Each row of a before or after table is a point. One or more steps were done to the points. Then noise was added and the rows were shuffled. The steps act on columns, c1 being the first. Write out the steps. A step turns or swaps two columns, mirrors them in a line or flattens them onto one, adds a multiple of one to another, or multiplies or shifts one. Angles are multiples of 10 degrees, from the lower column toward the higher: turns from -170 to 170, lines from 10 to 170 but not 90. Use the fewest steps. Two steps may share a column if one is a turn and the other turns, adds or multiplies; they go together, in the order done. Otherwise the lowest column goes first.

Before (13 x 3):
[[ 0.38 -0.16  0.32]
 [ 0.10 -0.21  0.25]
 [ 0.32 -0.12 -0.18]
 [-0.44 -0.25 -0.17]
 [ 0.33  0.74 -0.05]
 [-0.55 -0.16 -0.09]
 [ 0.27  0.43  0.05]
 [ 0.29 -0.09 -0.18]
 [-0.57 -0.14  0.13]
 [ 0.00  0.14  0.01]
 [-1.09 -0.12 -0.09]
 [ 0.22 -0.14  0.12]
 [-0.34  0.42 -0.04]]
After (13 x 3):
[[ 0.94 -0.15  0.91]
 [ 0.54 -0.22  0.67]
 [ 0.38 -0.24 -0.10]
 [-0.21 -0.14  0.07]
 [-0.68  0.44 -0.61]
 [ 0.59 -0.18  0.60]
 [-0.13  0.14 -0.13]
 [ 0.11 -0.14 -0.37]
 [-1.13  0.72 -0.89]
 [ 0.73 -0.11  0.43]
 [-0.22 -0.06  0.03]
 [ 0.09 -0.11 -0.13]
 [-0.28  0.40 -0.16]]
Steps: add 1.5 times c2 to c1; turn c1 and c3 by -140 degrees

Before (12 x 6):
[[-0.08 -0.34 -0.33 -0.31  0.37  0.50]
 [-0.36  0.43 -0.32 -0.17  0.41  0.23]
 [ 0.20 -0.31 -0.48  0.06 -0.32  0.50]
 [-0.68 -0.47 -0.57 -0.36  0.15  0.22]
 [ 0.04 -0.24 -0.13 -0.47  0.26 -0.10]
 [ 0.15 -0.48 -0.56 -0.21  0.24  0.52]
 [-0.84 -0.12  1.47  0.33  0.39  0.53]
 [-0.17 -0.34 -0.44  0.20  0.24  0.47]
 [ 0.13  0.25 -0.09 -0.40  0.27  0.27]
 [ 0.27 -0.06 -0.52 -0.23  0.46 -0.17]
 [-0.17 -0.39  0.10 -0.18  0.32 -0.68]
 [-0.26  0.24 -0.61 -0.24 -0.17 -0.02]]
After (12 x 6):
[[-0.27  0.21 -0.51 -0.11  0.28  0.62]
 [ 0.24 -0.24 -0.61  0.20  0.17  0.16]
 [-0.20  0.08 -0.14  0.49 -0.12 -0.07]
 [-0.48  0.16 -0.56  0.27 -0.23  0.71]
 [-0.35 -0.17 -0.46 -0.15 -0.29  0.62]
 [-0.52 -0.72 -0.60  0.42 -0.10  0.37]
 [-0.04  0.26 -0.49  0.30 -0.44 -0.01]
 [-0.34 -0.10 -0.34  0.36 -0.31  0.63]
 [ 0.45 -0.38 -0.33  0.24 -0.36  0.33]
 [-0.11 -0.88  1.46 -0.26 -0.46  0.09]
 [ 0.27  0.12 -0.07  0.43 -0.21  0.33]
 [-0.39 -0.16  0.08  0.21 -0.29 -0.71]]
Steps: swap c1 and c2; add -0.3 times c3 to c6; turn c4 and c5 by -170 degrees

Before (12 x 8):
[[-0.13  0.23 -0.22  0.16 -0.14 -0.60 -0.30  0.32]
 [ 0.15 -0.65 -0.10 -0.32 -0.51 -0.40 -0.72  0.40]
 [ 0.14 -0.03  0.52  0.01 -0.03 -0.24  0.14  0.04]
 [-0.58  0.12 -0.34 -0.51  0.47  0.30  0.81 -0.22]
 [ 0.10  0.16 -0.40  0.07 -0.14 -0.04 -0.04 -0.04]
 [-0.60 -0.31 -0.28 -0.75 -0.28  0.36 -0.02  0.43]
 [-0.36 -0.28 -0.09 -0.26  0.68  0.06  0.48  0.17]
 [-0.47 -0.01 -0.20 -0.13 -0.02  0.05  0.01 -0.19]
 [ 0.24  0.18  0.09 -0.12  0.35 -0.58 -0.41 -0.26]
 [ 0.02  0.54  0.44  0.36  0.23 -0.01 -0.35 -0.31]
 [-0.11 -0.14  0.18  0.67  0.08 -0.26 -0.01 -0.09]
 [ 0.07  0.15  0.31  0.29  0.65  0.26  0.27 -0.01]]
After (12 x 8):
[[ 0.42 -0.28 -0.31 -1.22  1.03  0.53  0.54  0.11]
 [-0.57  0.16 -0.25  0.37  0.43  0.15 -0.33  0.59]
 [ 0.16 -0.28 -0.13 -0.59  1.33  0.34  0.53  0.27]
 [ 0.22 -0.05  0.25  0.76  1.25 -0.09  0.21 -0.36]
 [-0.30  0.10 -0.06 -0.81  0.07 -0.03 -0.28  0.50]
 [-0.23 -0.05  0.16  1.63  0.62  0.18  0.02 -0.28]
 [ 0.11  0.00 -0.21 -0.27  0.55  0.47  0.05  0.02]
 [-0.06  0.07 -0.46  0.21  0.45 -0.12 -0.07  0.41]
 [ 0.02  0.28  0.41  0.92  0.83 -0.05 -0.51 -0.72]
 [ 0.45 -0.07 -0.24 -1.90  0.36  0.52  0.09  0.72]
 [-0.62  0.24  0.05 -0.30  0.95 -0.13 -0.39 -0.36]
 [-0.23 -0.02  0.52  0.04  0.61 -0.10  0.12 -0.41]]
Steps: turn c1 and c6 by -100 degrees; flatten c2 and c7 onto the line at 120 degrees; add -1 times c3 to c8; multiply c4 by 2.5; shift c5 by 0.60
